Each row is a point. The window is the flat piece filled in between its corners: a triangle in 3 columns, a solid with four corners in 4, and so on. A path goes straight from each point to the next, and from the last back to the first. After which points does the path pass through the window?
(in the rows, 128 means zero)

Window (3 x 3):
[[193,135,105],
[109,124,133],
[74,161,147]]
Path:
(1): [172,139,83]
(2): [197,126,53]
(3): [209,119,118]
(4): [81,131,161]
(5): [65,141,107]
(6): [109,157,115]
(7): [133,149,171]
(8): [117,125,162]
(9): [106,128,101]
(10): [164,140,75]
(11): [181,134,128]
(12): [192,134,142]
Through the window after points: 8, 10, 12

Window (4 x 4):
[[33,137,159,137],
[104,115,79,129],
[190,103,148,129],
[175,144,125,118]]
Path:
(1): [166,99,138,85]
(2): [174,112,138,149]
(3): [182,153,152,182]
(4): [176,120,149,104]
(5): [99,135,115,97]
(6): [107,161,105,159]
(7): [129,135,163,171]
(8): [126,116,167,107]
(9): [77,118,148,79]
(10): [91,136,144,191]
(11): [51,146,150,197]
(12): [51,124,156,83]
Through the window after points: 1, 9, 11

Window (6 x 6):
[[43,100,153,185,126,156],
[181,149,151,62,146,113],
[162,173,193,163,115,143],
[201,156,134,134,156,121],
[129,185,122,100,152,112],
[42,109,82,129,77,137]]
Path:
(1): [159,156,138,82,148,163]
(2): [71,133,117,140,114,192]
(3): [90,114,148,161,98,76]
(4): [109,109,177,159,94,76]
(5): [124,143,143,148,126,176]
(6): [165,160,117,81,159,194]
(7): [154,140,148,98,126,90]
(8): [161,150,154,108,136,80]
Through the window after points: 2, 6, 8

Window (9 x 9):
[[129,199,117,129,89,124,137,102,144],
[73,141,157,47,123,136,118,129,135],
[65,120,139,139,77,139,165,72,117],
[140,74,104,160,140,64,174,199,123],
[159,102,95,178,60,133,110,174,146],
[110,115,148,240,102,124,77,154,152],
[94,168,162,70,178,224,135,191,125],
[181,48,144,167,128,80,153,130,120],
[88,136,87,37,182,161,148,104,134]]
Path:
(1): [130,132,103,114,113,121,114,125,70]
(2): [93,148,136,93,146,143,134,124,96]
(3): [97,126,159,103,150,169,170,121,212]
(4): [127,118,121,143,120,112,177,147,187]
(5): [120,131,113,141,101,108,112,138,56]
(6): [104,111,115,141,116,139,101,162,80]
(7): [115,89,141,146,123,141,147,141,180]
(8): [100,116,146,128,124,143,177,124,220]
Through the window after points: 4, 8

Window (11 x 11):
[[137,173,130,56,108,177,85,68,208,114,123],
[195,81,103,148,214,60,164,163,101,68,133],
[131,150,104,92,114,80,152,162,121,144,153],
[121,154,188,108,137,133,90,61,124,95,91],
[138,142,94,156,158,104,115,85,99,210,115],
[104,181,38,152,151,125,98,209,116,37,132],
[88,112,71,65,116,113,74,164,125,55,140],
[94,31,167,115,142,92,126,151,184,112,158],
[184,120,83,142,103,128,177,165,65,169,124],
[242,109,178,98,48,59,75,120,143,77,142],
[116,139,114,120,174,143,107,171,82,197,134]]
Path:
(1): [155,106,140,110,120,125,111,124,110,79,205]
(2): [131,137,104,119,134,123,104,97,113,136,166]
(3): [128,128,104,104,143,104,107,151,141,134,65]
(4): [156,165,98,113,133,116,107,161,103,131,93]
(5): [155,161,92,131,142,126,117,120,90,120,169]
(6): [149,111,122,117,138,108,130,126,105,142,168]
(7): [146,105,133,94,122,98,124,143,137,156,72]
(8): [165,112,115,125,134,88,124,160,113,143,58]
(9): [172,130,102,138,135,118,141,103,95,121,223]
(10): [104,119,95,130,155,128,128,132,106,110,188]
(11): [121,125,112,101,142,114,109,180,155,133,43]
(12): [141,133,137,94,110,88,107,182,167,99,43]
Through the window after points: 2, 8

Window (12 x 12):
[[109,84,170,79,161,249,131,95,128,123,150,126],
[171,71,167,139,142,152,163,112,134,125,133,91],
[107,120,96,52,98,103,100,165,102,213,94,97],
[115,96,137,147,136,187,171,76,80,93,113,123],
[125,167,202,155,140,67,180,132,123,81,153,139],
[131,130,94,75,73,117,50,162,134,117,86,83],
[161,140,152,176,141,131,180,150,80,88,207,144],
[148,192,74,83,93,101,96,135,168,204,96,114],
[155,130,192,191,191,138,128,129,82,98,128,132],
[128,160,91,107,139,99,152,206,166,148,82,124],
[98,112,127,184,168,81,135,115,124,95,202,138],
[99,149,187,214,114,139,159,158,141,120,153,119]]
Path:
(1): [131,71,163,156,141,156,144,128,113,110,146,191]
(2): [143,90,170,167,107,131,131,130,127,117,147,204]
(3): [130,164,131,153,181,139,163,132,96,77,163,51]
(4): [121,140,135,119,147,132,125,124,125,130,125,67]
(5): [130,106,140,118,121,133,126,142,139,134,112,156]
(6): [131,88,137,129,99,139,116,137,131,132,101,184]
(7): [133,143,126,128,146,149,131,134,116,135,131,79]
(8): [118,152,160,131,149,137,165,132,82,84,159,26]
Through the window after points: none

Window (14 x 14):
[[184,155,135,153,135,118,118,117,168,85,112,93,159,128],
[91,164,143,140,211,94,180,122,137,53,196,145,203,124],
[125,85,45,158,170,185,126,143,191,91,142,67,143,159],
[106,110,178,158,79,94,129,153,149,19,91,172,195,134],
[142,132,88,145,212,126,104,144,131,124,102,131,168,173],
[103,140,90,75,96,106,140,149,71,82,104,144,172,69],
[139,182,139,167,90,136,215,127,163,120,122,210,144,169],
[105,97,127,85,203,109,108,97,157,98,79,68,141,159],
[173,67,130,133,173,203,183,110,95,142,189,152,111,95],
[83,139,135,142,175,171,95,75,81,136,160,103,128,135],
[113,174,217,150,149,167,131,157,101,223,61,72,121,142],
[165,57,91,121,104,177,89,151,173,208,177,98,96,126],
[177,123,115,185,113,178,155,179,148,187,179,140,7,132],
[109,120,167,72,148,209,105,132,127,60,167,162,149,112]]
Path:
(1): [136,140,134,142,133,148,160,137,115,109,157,141,142,161]
(2): [128,130,128,166,161,143,137,134,181,126,133,152,150,66]
(3): [125,100,110,147,151,133,121,125,163,109,139,142,135,109]
(4): [144,133,108,110,133,155,165,146,121,86,170,127,138,164]
(5): [119,111,137,118,154,150,146,132,95,109,143,98,181,159]
(6): [118,137,125,136,177,147,128,106,155,98,125,144,151,92]
(7): [120,125,126,145,129,147,118,129,155,138,119,128,128,115]
(8): [181,77,122,100,109,181,144,145,71,122,147,122,134,219]
(9): [128,114,159,132,117,109,157,144,118,69,125,135,155,156]
(10): [104,123,141,171,134,149,98,133,175,73,110,174,190,86]
(11): [118,122,114,127,183,149,117,106,151,140,132,114,122,116]
(12): [127,119,120,114,171,164,125,130,114,112,148,91,145,168]
(13): [159,103,118,87,129,155,123,130,103,104,139,75,144,194]
(14): [121,109,124,152,138,158,120,136,148,153,101,141,117,87]
(15): [122,150,155,181,155,175,128,92,157,191,68,140,127,48]
(16): [120,141,180,114,140,145,133,174,100,134,120,89,139,188]
Through the window after points: 9, 15

Window (14 x 14):
[[93,106,61,116,161,98,157,139,103,75,61,163,140,115],
[130,128,133,73,83,123,173,133,156,99,102,186,98,124],
[154,194,159,138,149,182,104,88,118,187,110,124,132,155],
[154,187,124,128,126,164,131,150,102,79,126,143,159,99],
[137,114,112,154,148,101,92,131,195,121,138,55,124,73],
[185,156,87,174,126,164,189,136,159,125,124,147,147,103],
[125,106,132,65,128,162,147,107,90,122,138,97,115,113],
[135,155,213,156,147,184,163,43,135,128,80,56,134,175],
[126,145,79,186,112,161,44,182,124,139,128,120,7,109],
[97,115,193,160,178,146,169,172,121,142,119,66,141,130],
[77,153,127,95,128,79,177,120,35,120,95,97,106,159],
[141,86,125,130,82,115,193,134,190,130,14,87,161,81],
[220,99,163,120,99,131,101,58,125,113,153,156,155,80],
[57,122,25,170,51,127,65,134,130,123,92,159,87,155]]
Path:
(1): [190,115,105,92,126,137,154,145,139,108,118,79,161,170]
(2): [101,139,141,141,117,148,142,92,106,129,113,161,100,63]
(3): [80,165,106,147,107,133,133,103,135,142,89,125,117,56]
(4): [143,122,102,151,119,131,133,146,134,113,101,126,120,147]
(5): [143,121,124,124,122,134,124,146,128,125,98,102,108,144]
(6): [79,134,108,186,138,146,145,105,127,135,138,145,93,60]
(7): [89,163,136,135,105,139,159,107,118,119,142,149,112,84]
(8): [173,102,110,100,126,113,123,153,147,105,67,99,129,155]
(9): [176,141,138,119,132,135,137,141,121,97,90,87,144,172]
(10): [107,152,130,150,134,158,144,96,131,127,113,137,127,87]
(11): [116,152,115,143,121,152,117,116,125,128,118,145,122,88]
(12): [183,135,106,114,85,118,130,157,90,52,103,110,157,197]
Through the window after points: 1, 7, 9, 11
